Each point is reached from the start by the listed moves, each made 0, 1 or 2 times, or once backwards (-1), plus a little noise. Is the number of moves made odd or even? Then give how often each move was made.

Moves:
(1): [ 1.67 -0.03]
(2): [0.06 1.28]
Start: [-0.06  0.35]
Points:
[0.01 1.61] -> odd (0, 1)
[3.32 1.59] -> odd (2, 1)
[1.71 2.91] -> odd (1, 2)
[ 1.53 -0.91] -> even (1, -1)

Moves:
(1): [ 1.47 -0.46  0.08 -0.28  0.16  0.11]
(2): [ 0.61  1.54 -0.70 -0.06 -0.13  0.06]
(3): [ 0.17  0.73  2.11 -0.36 -0.52  0.49]
(4): [ 0.27 -0.09  0.13  1.62 -0.25 -0.26]
(5): [-0.23  0.10  0.32  0.40  1.47  0.66]
(6): [-0.28 -0.40 -0.52  0.34 -0.85  2.19]
Start: [ 0.90 -0.45 -0.28  0.22  0.68  0.60]
Points:
[ 0.44  2.58 -3.51  1.11  2.25  0.85] -> odd (-1, 2, -1, 0, 1, 0)
[ 3.70 -3.51  0.00  2.94 -1.74  1.72] -> odd (2, -1, 0, 2, -1, 1)
[ 2.79  2.68 -0.09  2.94 -2.86  2.15] -> odd (0, 2, 1, 2, -1, 1)
[-0.19 -1.02 -1.04 -0.30  0.87  5.90] -> even (0, 0, 0, -1, 1, 2)

Moves:
(1): [ 1.68 -0.11 -0.24 -0.03  0.61  0.02 -0.30  0.36  0.08  0.28 -0.47 -0.07
 -0.61]
(2): [-0.10  2.26 -0.73  0.18  0.39  0.03  0.28 -0.14 -0.02 -0.48  0.26  0.49
  0.78]
(3): [ 0.21  0.54  1.38  0.02  0.20 -0.37 -0.24 -0.19 -0.18 -0.16  0.16 -0.12
 -0.15]
(4): [-0.01  0.08  0.15  1.33 -0.09 -0.34 -0.15  0.10  0.05 -0.15 -0.28  0.00
 -0.06]
(5): [-0.26 -0.04 -0.11  0.14  1.38  0.11 -0.19  0.01 -0.39  0.44 -0.43  0.11
 -0.20]
(6): [-0.06  0.03  0.11 -0.04 -0.13  1.22 -0.36  0.44 -0.15 -0.51 -0.49  0.15
 -0.30]
(7): [-0.21 -0.18  0.13 -0.16 -0.05 -0.03  1.23  0.24  0.04 -0.26 -0.40 -0.31
  0.35]
(8): [-0.24  0.21 -0.17 -0.17  0.33 -0.17 -0.62  1.99 -0.06 -0.09  0.42 -0.61
  0.00]
(9): [-0.41 -0.05  0.25 -0.07  0.40  0.48  0.32  0.10  2.15  0.57 -0.39 -0.41
  0.12]
(10): [ 0.00  0.18  0.38  0.44 -0.37  0.34  0.18  0.12 -0.25  1.13  0.20  0.04
 -0.31]
(11): [ 0.44 -0.36 -0.01  0.88  0.66  0.37  0.27 -0.29 -0.27 -0.49  1.65 -0.10
 -0.06]
(12): [ 0.16 -0.46  0.20 -0.29  0.45 -0.06  0.25  0.41  0.14  0.21  0.01  1.79
  0.25]
Start: [-0.64  0.38  1.14  1.53  0.14  0.90 -0.64  0.58  0.27  0.39 -0.32 -0.29
  0.11]
Points:
[ 1.72 -0.94  2.87  5.47  4.72  2.56  2.54  0.61  3.61  4.16 -2.73  0.95
 -1.26] -> odd (2, 0, 0, 2, 2, 0, 2, -1, 2, 2, 1, 1)
[ 2.20  5.51  1.50  0.77  1.21  0.82  0.54 -1.05  2.27  3.86 -1.84  0.65
  0.19] -> even (2, 2, 1, -1, 0, -1, 0, -1, 1, 2, -1, 0)
[ 2.91 -0.62  4.77  6.08  1.78  0.08 -1.83  4.34  4.08  1.56  2.55 -5.20
 -2.17] -> odd (2, -1, 2, 2, -1, -1, 0, 2, 2, 1, 2, -1)
[ 1.40 -2.91  0.90  3.84  2.44  2.20 -2.01  6.39 -2.67  2.44  0.74  2.28
 -2.12] -> even (1, -1, -1, 1, 1, 1, 0, 2, -1, 2, 1, 2)
[-2.77  6.21  2.39  3.40  0.07  1.14  0.54 -2.68  3.47  3.05  0.79 -1.14
  1.45] -> even (-1, 2, 1, 0, 0, -1, -1, -1, 2, 2, 0, -1)
